Each row is a point. The last column is the point's height on a tilted bowl or saddle (a function of degree 2), plus a little noise. Count its main directions that bend up, bend down and stay straight.
(in the rows, 128 means zero)

Points, 9 rows:
194, 113, 58
198, 127, 58
136, 160, 157
108, 105, 163
119, 199, 122
73, 129, 94
167, 184, 146
91, 150, 112
94, 115, 143
Directions: 0 up, 1 down, 1 straight

Points, 15 rows:
82, 139, 186, 172
123, 51, 49, 53
206, 54, 115, 117
108, 40, 105, 43
124, 133, 108, 140
130, 107, 124, 133
54, 126, 162, 195
109, 170, 167, 119
116, 92, 119, 123
199, 181, 126, 166
117, 171, 85, 142
101, 145, 125, 141
146, 112, 132, 140
83, 115, 102, 155
138, 109, 167, 154
Directions: 2 up, 1 down, 0 straight

Points:
142, 121, 123, 112
128, 67, 73, 79
126, 160, 172, 97
93, 172, 155, 96
27, 133, 131, 67
112, 180, 71, 84
122, 101, 65, 84
76, 150, 157, 93
100, 82, 130, 100
162, 187, 136, 95
160, 122, 65, 84
169, 104, 203, 76
249, 128, 119, 60
127, 139, 104, 109
97, 122, 115, 106
106, 120, 155, 105
139, 127, 152, 110
Directions: 0 up, 3 down, 0 straight

Points, 25 rows:
123, 130, 110, 117, 139
209, 110, 158, 70, 136
170, 174, 184, 90, 164
135, 132, 110, 104, 139
123, 106, 109, 105, 148
47, 137, 139, 48, 195
153, 75, 116, 78, 172
65, 173, 151, 183, 144
105, 156, 13, 199, 242
186, 151, 171, 114, 133
114, 89, 68, 134, 167
75, 106, 146, 138, 123
149, 118, 124, 125, 132
79, 191, 127, 134, 165
136, 145, 103, 106, 138
173, 146, 157, 150, 133
104, 136, 143, 225, 181
47, 114, 187, 94, 125
187, 104, 147, 162, 142
126, 129, 168, 131, 143
77, 97, 117, 137, 134
143, 69, 139, 114, 165
181, 63, 119, 214, 220
132, 105, 144, 156, 144
115, 155, 152, 166, 146
Directions: 3 up, 1 down, 0 straight

Points:
151, 123, 91, 68, 133
199, 103, 110, 184, 80
101, 134, 81, 154, 131
109, 118, 116, 164, 121
148, 151, 95, 108, 139
108, 168, 160, 140, 128
99, 117, 59, 127, 160
184, 182, 158, 192, 110
194, 129, 144, 142, 94
89, 158, 112, 101, 111
202, 166, 193, 74, 27
87, 99, 93, 140, 119
59, 127, 141, 93, 68
95, 148, 156, 80, 80
106, 95, 122, 65, 93
163, 148, 130, 121, 113
43, 32, 202, 130, 105
155, 100, 97, 117, 135
83, 148, 56, 71, 168
130, 126, 114, 130, 129
136, 105, 144, 96, 107
102, 132, 223, 197, 226
162, 109, 90, 125, 137
Directions: 1 up, 2 down, 1 straight

Points (41 x 7):
124, 97, 109, 179, 153, 170, 110
126, 141, 116, 114, 119, 78, 108
162, 102, 163, 62, 89, 164, 135
167, 224, 112, 85, 123, 121, 142
135, 85, 191, 148, 165, 103, 137
166, 171, 106, 90, 115, 107, 103
113, 46, 140, 116, 105, 161, 154
96, 166, 200, 98, 141, 106, 127
199, 166, 86, 122, 112, 178, 98
39, 127, 151, 217, 117, 187, 81
162, 107, 29, 162, 154, 109, 82
111, 96, 181, 123, 159, 149, 122
95, 136, 129, 75, 122, 194, 108
151, 117, 40, 188, 187, 147, 88
197, 149, 120, 156, 154, 145, 125
118, 107, 170, 197, 93, 132, 131
139, 141, 126, 139, 184, 82, 147
159, 64, 197, 179, 115, 62, 119
126, 121, 126, 102, 64, 152, 154
137, 198, 68, 87, 157, 156, 79
84, 15, 60, 104, 68, 129, 249
150, 78, 98, 143, 65, 100, 154
130, 60, 162, 108, 139, 164, 127
102, 103, 147, 100, 102, 151, 130
150, 124, 182, 128, 148, 111, 129
108, 169, 106, 108, 200, 164, 121
72, 149, 200, 162, 141, 56, 125
101, 136, 140, 137, 55, 149, 162
167, 126, 102, 82, 135, 186, 85
114, 217, 157, 191, 123, 116, 206
134, 103, 72, 131, 82, 198, 112
131, 116, 44, 147, 153, 141, 86
92, 51, 128, 161, 112, 104, 164
170, 132, 179, 153, 117, 121, 140
126, 136, 168, 111, 127, 124, 126
159, 126, 115, 190, 141, 146, 124
117, 160, 142, 119, 84, 32, 87
145, 71, 120, 164, 135, 139, 134
113, 87, 137, 146, 120, 188, 109
151, 186, 66, 140, 191, 130, 108
77, 95, 144, 135, 79, 156, 141
Directions: 2 up, 2 down, 2 straight

Points, 44 rows:
162, 139, 178, 70, 89, 110, 160
81, 150, 68, 107, 137, 91, 156
185, 200, 46, 102, 130, 40, 221
116, 153, 137, 148, 132, 119, 120
123, 168, 81, 106, 146, 86, 144
136, 102, 172, 96, 165, 105, 133
44, 129, 140, 103, 203, 90, 164
87, 128, 217, 127, 151, 100, 158
163, 106, 171, 157, 80, 71, 168
153, 134, 103, 82, 117, 133, 137
141, 164, 170, 87, 92, 145, 153
139, 159, 143, 213, 97, 100, 175
174, 145, 109, 94, 69, 128, 160
130, 62, 80, 105, 131, 189, 172
138, 176, 152, 148, 176, 168, 140
138, 94, 77, 117, 117, 130, 140
83, 124, 132, 151, 98, 100, 141
115, 154, 129, 128, 150, 134, 118
69, 104, 117, 192, 71, 149, 183
136, 71, 161, 108, 111, 145, 141
116, 144, 91, 53, 152, 82, 158
183, 174, 71, 114, 160, 99, 161
104, 97, 91, 166, 102, 110, 150
87, 62, 131, 89, 192, 225, 218
47, 152, 99, 115, 202, 85, 172
166, 86, 159, 142, 134, 114, 136
120, 155, 238, 113, 167, 110, 175
169, 142, 35, 143, 153, 128, 179
101, 81, 57, 65, 79, 97, 195
93, 175, 104, 131, 117, 119, 138
194, 141, 94, 189, 66, 100, 194
130, 174, 99, 112, 149, 108, 131
171, 92, 226, 131, 148, 109, 175
168, 156, 132, 129, 74, 109, 148
126, 120, 153, 90, 162, 150, 131
112, 118, 182, 144, 160, 36, 162
147, 211, 174, 101, 156, 147, 159
25, 152, 61, 140, 156, 140, 194
187, 117, 148, 162, 76, 149, 159
164, 126, 67, 137, 93, 106, 157
165, 96, 84, 124, 120, 105, 141
138, 144, 85, 139, 70, 164, 161
156, 80, 147, 114, 112, 101, 134
155, 113, 91, 186, 134, 28, 196
Directions: 6 up, 0 down, 0 straight

Points:
163, 117, 166, 112, 146, 60, 103, 155, 213
145, 72, 25, 135, 134, 213, 141, 80, 55
99, 143, 78, 169, 75, 120, 70, 135, 142
107, 137, 126, 77, 133, 128, 107, 120, 111
190, 88, 186, 92, 159, 102, 136, 136, 184
106, 73, 114, 172, 136, 157, 125, 72, 109
151, 183, 114, 132, 162, 123, 131, 79, 68
148, 131, 7, 165, 139, 108, 120, 133, 125
97, 185, 173, 140, 148, 129, 127, 183, 114
160, 178, 104, 161, 120, 170, 137, 133, 106
83, 100, 145, 123, 122, 109, 112, 246, 203
77, 154, 113, 79, 180, 166, 207, 218, 104
134, 175, 110, 23, 126, 170, 77, 127, 47
126, 127, 68, 131, 91, 72, 143, 139, 136
141, 130, 147, 49, 138, 110, 90, 155, 140
97, 107, 111, 95, 204, 120, 61, 121, 146
115, 163, 77, 145, 85, 164, 67, 119, 117
124, 116, 138, 145, 94, 243, 142, 137, 118
92, 154, 159, 72, 82, 110, 121, 125, 108
232, 141, 157, 152, 143, 106, 170, 165, 147
210, 110, 87, 99, 155, 189, 161, 186, 67
63, 133, 131, 41, 138, 143, 203, 47, 140
123, 88, 113, 117, 148, 100, 85, 121, 140
102, 170, 150, 157, 92, 187, 157, 84, 131
145, 121, 52, 166, 150, 110, 139, 95, 102
170, 107, 144, 165, 160, 147, 104, 166, 110
127, 176, 63, 155, 198, 155, 97, 86, 114
134, 160, 169, 99, 131, 127, 115, 117, 123
103, 89, 95, 154, 125, 113, 143, 145, 120
90, 83, 194, 111, 142, 72, 84, 177, 242
104, 127, 132, 110, 108, 133, 185, 123, 122
134, 159, 122, 157, 112, 150, 173, 136, 124
63, 205, 160, 121, 159, 118, 136, 113, 114
86, 119, 120, 126, 73, 78, 90, 100, 124
125, 157, 76, 168, 89, 121, 74, 95, 123
105, 138, 205, 164, 91, 131, 131, 188, 144
106, 159, 193, 94, 162, 92, 169, 139, 167
74, 106, 93, 105, 76, 156, 166, 55, 64
179, 52, 186, 112, 155, 138, 96, 121, 137
130, 114, 196, 151, 134, 137, 117, 139, 137
109, 129, 186, 120, 161, 99, 104, 146, 168
175, 152, 103, 115, 109, 180, 164, 119, 105
161, 84, 145, 86, 163, 132, 88, 151, 120
99, 182, 142, 41, 124, 146, 145, 124, 96
149, 134, 153, 127, 146, 124, 148, 114, 122
182, 108, 207, 134, 146, 124, 159, 181, 208
191, 65, 71, 148, 143, 114, 158, 98, 71
107, 79, 120, 145, 144, 189, 138, 172, 65
234, 55, 92, 87, 84, 121, 127, 134, 88
132, 184, 140, 68, 135, 100, 133, 112, 83
116, 119, 109, 175, 158, 116, 160, 100, 114
83, 115, 91, 134, 97, 108, 114, 99, 114
88, 130, 108, 161, 42, 190, 96, 95, 66
150, 152, 179, 97, 138, 137, 175, 159, 162
197, 90, 81, 150, 48, 135, 119, 132, 129
185, 123, 115, 142, 99, 69, 172, 153, 182
139, 120, 171, 155, 163, 130, 149, 114, 122
151, 124, 94, 139, 150, 108, 131, 113, 104
131, 178, 101, 173, 77, 190, 127, 136, 127
85, 121, 143, 186, 139, 164, 101, 140, 102
120, 124, 114, 159, 184, 70, 59, 154, 178
167, 183, 159, 122, 162, 42, 49, 73, 103
74, 121, 152, 155, 105, 160, 178, 150, 122
103, 73, 140, 116, 88, 142, 100, 10, 100
187, 59, 76, 105, 127, 122, 149, 135, 61
93, 122, 33, 137, 147, 134, 114, 125, 119
84, 120, 91, 53, 143, 87, 69, 143, 139
192, 177, 15, 126, 88, 210, 158, 131, 114
156, 147, 34, 119, 168, 190, 104, 159, 71
52, 98, 142, 172, 141, 141, 87, 87, 137
92, 156, 119, 190, 166, 142, 128, 150, 99
152, 101, 161, 134, 126, 119, 183, 171, 182
138, 172, 118, 110, 80, 90, 127, 78, 58
128, 62, 67, 137, 95, 133, 159, 175, 100
156, 144, 158, 236, 171, 149, 194, 160, 61
123, 148, 104, 177, 119, 122, 77, 96, 129
129, 175, 145, 169, 142, 92, 123, 50, 86
133, 167, 77, 135, 152, 135, 162, 103, 84
Directions: 3 up, 3 down, 2 straight

Points (64 x 9):
143, 114, 111, 119, 132, 174, 156, 108, 141
133, 139, 133, 142, 62, 64, 116, 70, 145
179, 176, 114, 123, 139, 63, 143, 105, 151
127, 202, 151, 77, 109, 159, 62, 97, 160
121, 112, 45, 130, 129, 66, 33, 119, 136
156, 121, 149, 137, 125, 208, 135, 87, 164
104, 170, 162, 161, 101, 99, 156, 186, 149
119, 148, 91, 115, 87, 115, 67, 123, 127
145, 149, 89, 193, 163, 140, 97, 193, 148
84, 223, 60, 145, 174, 98, 188, 188, 173
152, 102, 130, 130, 162, 141, 151, 87, 146
27, 57, 143, 170, 126, 112, 105, 148, 223
164, 111, 97, 79, 103, 141, 142, 112, 158
152, 163, 95, 142, 129, 141, 51, 168, 128
192, 116, 149, 96, 150, 139, 115, 157, 153
119, 69, 71, 136, 166, 138, 114, 155, 168
149, 134, 111, 149, 100, 90, 166, 161, 146
150, 132, 128, 177, 85, 142, 48, 63, 149
118, 119, 54, 198, 96, 66, 98, 135, 149
180, 77, 180, 131, 164, 186, 212, 203, 187
190, 93, 82, 34, 110, 102, 72, 57, 216
150, 62, 133, 174, 83, 218, 110, 153, 202
140, 132, 129, 145, 147, 135, 87, 138, 124
76, 162, 111, 103, 72, 116, 138, 70, 158
206, 134, 67, 150, 93, 32, 98, 109, 173
111, 130, 100, 179, 141, 135, 132, 172, 138
65, 92, 88, 146, 107, 163, 81, 101, 161
186, 145, 108, 129, 115, 153, 81, 102, 138
156, 179, 101, 138, 139, 125, 113, 140, 123
141, 123, 115, 117, 92, 192, 163, 140, 144
180, 131, 43, 142, 190, 95, 112, 58, 157
134, 71, 86, 152, 123, 137, 107, 119, 147
109, 144, 107, 145, 15, 171, 106, 70, 189
144, 177, 112, 129, 203, 108, 127, 170, 153
113, 153, 206, 189, 116, 145, 66, 89, 172
92, 144, 152, 145, 167, 153, 161, 105, 148
137, 175, 137, 207, 123, 133, 137, 116, 152
186, 119, 130, 168, 202, 171, 226, 83, 190
65, 77, 108, 115, 178, 99, 118, 153, 199
183, 208, 123, 37, 155, 113, 94, 163, 200
154, 137, 181, 44, 90, 118, 103, 151, 169
204, 155, 77, 163, 124, 85, 171, 144, 175
117, 109, 75, 141, 163, 152, 158, 114, 144
106, 92, 125, 148, 96, 148, 36, 120, 146
164, 116, 95, 133, 214, 97, 66, 142, 165
111, 104, 125, 136, 154, 115, 156, 179, 155
161, 145, 94, 30, 128, 84, 154, 123, 196
126, 64, 132, 129, 153, 123, 63, 178, 174
157, 146, 131, 74, 118, 104, 98, 66, 150
100, 105, 79, 151, 86, 160, 189, 54, 186
130, 91, 158, 118, 148, 148, 141, 126, 145
120, 76, 135, 206, 140, 105, 164, 102, 185
95, 188, 92, 67, 77, 137, 119, 125, 152
143, 92, 96, 174, 128, 106, 104, 82, 139
78, 142, 109, 156, 137, 185, 157, 107, 147
84, 131, 136, 96, 126, 160, 158, 174, 139
137, 136, 94, 134, 143, 179, 68, 103, 131
123, 89, 72, 134, 110, 69, 107, 181, 168
165, 103, 173, 168, 157, 115, 112, 111, 142
149, 105, 72, 103, 166, 146, 71, 174, 162
187, 66, 214, 57, 128, 183, 135, 154, 203
123, 151, 225, 159, 122, 184, 111, 101, 167
155, 174, 142, 169, 108, 74, 201, 115, 164
197, 222, 107, 116, 131, 132, 181, 138, 160
Directions: 6 up, 0 down, 2 straight

Points (61 x 9):
120, 165, 209, 75, 163, 149, 42, 96, 74
192, 79, 49, 184, 181, 79, 107, 85, 50
107, 174, 135, 109, 129, 130, 130, 109, 110
125, 76, 200, 118, 126, 102, 169, 107, 104
153, 97, 144, 139, 109, 63, 130, 34, 127
140, 133, 126, 163, 91, 71, 112, 110, 137
109, 81, 109, 139, 132, 114, 139, 129, 111
164, 107, 95, 181, 129, 190, 72, 62, 57
119, 176, 183, 150, 128, 177, 101, 142, 119
89, 154, 155, 100, 100, 121, 150, 151, 126
153, 145, 93, 163, 128, 84, 138, 201, 157
124, 136, 184, 162, 78, 160, 122, 92, 112
149, 124, 149, 170, 118, 87, 90, 148, 138
88, 145, 113, 121, 104, 154, 75, 142, 111
104, 186, 195, 166, 141, 177, 68, 140, 111
176, 145, 131, 98, 65, 121, 159, 101, 136
146, 133, 58, 126, 113, 170, 182, 181, 109
183, 94, 176, 120, 150, 84, 138, 197, 140
160, 86, 200, 88, 74, 172, 93, 167, 127
80, 163, 140, 117, 96, 97, 174, 56, 137
129, 157, 170, 116, 37, 143, 116, 164, 133
174, 90, 105, 52, 135, 166, 109, 146, 89
134, 114, 132, 101, 104, 171, 48, 108, 80
89, 163, 74, 74, 140, 45, 127, 87, 81
121, 169, 240, 108, 100, 117, 66, 128, 84
153, 119, 126, 132, 128, 110, 106, 202, 156
123, 137, 155, 108, 105, 134, 120, 193, 149
68, 159, 63, 144, 118, 119, 93, 53, 80
159, 108, 120, 139, 52, 87, 143, 52, 150
128, 142, 143, 106, 143, 111, 148, 133, 117
164, 132, 113, 121, 61, 97, 159, 40, 153
207, 184, 110, 207, 74, 90, 139, 182, 249
155, 181, 134, 233, 137, 162, 157, 132, 164
165, 75, 145, 106, 171, 49, 151, 95, 96
147, 104, 201, 195, 91, 191, 65, 142, 89
75, 127, 123, 165, 152, 166, 159, 122, 139
107, 102, 183, 154, 122, 130, 160, 119, 117
84, 67, 82, 78, 135, 84, 122, 125, 114
87, 101, 110, 122, 96, 165, 146, 116, 121
96, 143, 155, 87, 60, 48, 62, 118, 90
131, 183, 95, 83, 104, 121, 153, 163, 126
178, 82, 69, 195, 181, 113, 153, 166, 62
74, 65, 112, 202, 183, 182, 108, 121, 88
157, 79, 115, 100, 135, 157, 139, 162, 100
117, 97, 71, 71, 99, 180, 151, 109, 94
126, 94, 151, 103, 90, 123, 84, 166, 133
121, 130, 123, 108, 165, 67, 150, 116, 112
209, 81, 167, 114, 155, 149, 172, 133, 88
120, 91, 91, 117, 154, 68, 164, 99, 111
127, 77, 204, 137, 170, 87, 189, 122, 97
134, 120, 142, 153, 102, 172, 152, 206, 128
46, 110, 165, 181, 175, 70, 174, 188, 135
85, 97, 90, 161, 175, 137, 152, 191, 117
62, 78, 177, 184, 79, 164, 65, 171, 75
187, 163, 161, 143, 79, 175, 119, 65, 134
154, 144, 110, 133, 158, 155, 156, 135, 109
83, 69, 126, 75, 203, 110, 134, 129, 135
56, 38, 105, 140, 170, 141, 72, 173, 127
85, 139, 143, 165, 113, 130, 76, 144, 113
150, 123, 137, 154, 107, 85, 175, 88, 152
100, 52, 134, 147, 145, 135, 171, 158, 104
Directions: 2 up, 3 down, 3 straight

Points, 70 rows:
34, 197, 140, 118, 96, 177, 98, 109, 232
214, 195, 145, 152, 138, 99, 98, 131, 163
133, 121, 46, 72, 149, 79, 109, 160, 86
88, 177, 183, 160, 101, 161, 91, 73, 174
117, 125, 134, 124, 143, 107, 142, 151, 131
140, 113, 146, 230, 90, 156, 109, 126, 176
93, 98, 144, 199, 93, 201, 130, 115, 211
224, 132, 187, 167, 147, 112, 148, 83, 206
94, 145, 131, 80, 170, 108, 164, 183, 70
106, 57, 122, 100, 99, 132, 153, 55, 146
109, 153, 93, 140, 72, 137, 120, 95, 174
94, 90, 107, 112, 119, 128, 122, 159, 157
142, 170, 67, 169, 129, 156, 137, 111, 144
115, 147, 144, 100, 142, 125, 133, 199, 129
76, 231, 108, 74, 142, 201, 161, 84, 130
79, 174, 75, 139, 87, 113, 175, 155, 173
66, 249, 174, 184, 112, 71, 146, 104, 79
188, 190, 84, 141, 105, 117, 174, 163, 197
194, 182, 132, 168, 132, 153, 109, 126, 150
127, 190, 93, 94, 137, 130, 102, 110, 126
135, 129, 96, 110, 47, 111, 87, 69, 178
140, 122, 173, 183, 152, 167, 123, 54, 148
63, 174, 92, 156, 115, 73, 146, 177, 124
41, 195, 83, 113, 220, 132, 72, 124, 111
116, 176, 154, 226, 116, 124, 80, 140, 158
160, 151, 112, 160, 146, 137, 122, 152, 154
117, 147, 202, 75, 131, 165, 94, 159, 147
94, 100, 144, 119, 156, 120, 170, 66, 126
121, 126, 124, 125, 118, 127, 148, 99, 143
142, 150, 126, 101, 118, 124, 122, 108, 141
81, 61, 101, 143, 112, 195, 165, 52, 178
139, 119, 159, 223, 93, 162, 120, 76, 154
148, 125, 99, 116, 183, 196, 139, 91, 151
161, 196, 77, 145, 98, 82, 159, 144, 170
139, 98, 202, 111, 101, 146, 61, 166, 211
186, 133, 74, 160, 171, 166, 125, 118, 148
74, 141, 153, 99, 112, 117, 148, 151, 143
117, 145, 119, 177, 144, 110, 129, 141, 135
134, 125, 86, 144, 64, 110, 178, 138, 174
150, 80, 110, 146, 150, 106, 127, 160, 148
191, 83, 109, 233, 196, 145, 161, 94, 189
97, 158, 134, 146, 80, 112, 151, 132, 177
219, 92, 147, 141, 157, 108, 119, 59, 183
157, 124, 130, 161, 148, 132, 164, 73, 140
74, 58, 137, 86, 141, 202, 185, 185, 185
95, 118, 33, 93, 66, 151, 132, 61, 144
125, 108, 127, 161, 124, 194, 120, 141, 194
105, 102, 165, 134, 112, 190, 111, 120, 199
129, 194, 222, 209, 144, 176, 113, 117, 130
140, 117, 71, 185, 157, 144, 102, 90, 118
146, 147, 142, 60, 163, 123, 128, 135, 98
121, 157, 141, 150, 83, 158, 145, 104, 176
93, 150, 134, 152, 106, 105, 119, 115, 159
77, 139, 51, 60, 83, 92, 115, 119, 152
74, 153, 168, 140, 179, 118, 126, 113, 110
159, 183, 73, 110, 174, 200, 143, 92, 132
126, 129, 112, 64, 176, 123, 37, 159, 134
161, 97, 144, 136, 178, 116, 122, 123, 159
117, 115, 137, 52, 110, 82, 154, 145, 103
131, 161, 130, 116, 160, 106, 112, 84, 111
177, 141, 163, 60, 155, 130, 93, 135, 117
124, 115, 108, 128, 129, 115, 182, 102, 128
145, 101, 97, 98, 215, 146, 160, 88, 137
135, 113, 112, 80, 79, 141, 116, 141, 157
64, 89, 109, 36, 121, 138, 142, 178, 110
133, 122, 131, 111, 168, 163, 175, 121, 146
93, 169, 84, 139, 185, 139, 59, 173, 155
180, 122, 180, 116, 82, 107, 171, 127, 193
52, 104, 111, 126, 167, 83, 133, 114, 102
171, 108, 67, 227, 85, 103, 118, 206, 174
Directions: 3 up, 3 down, 2 straight
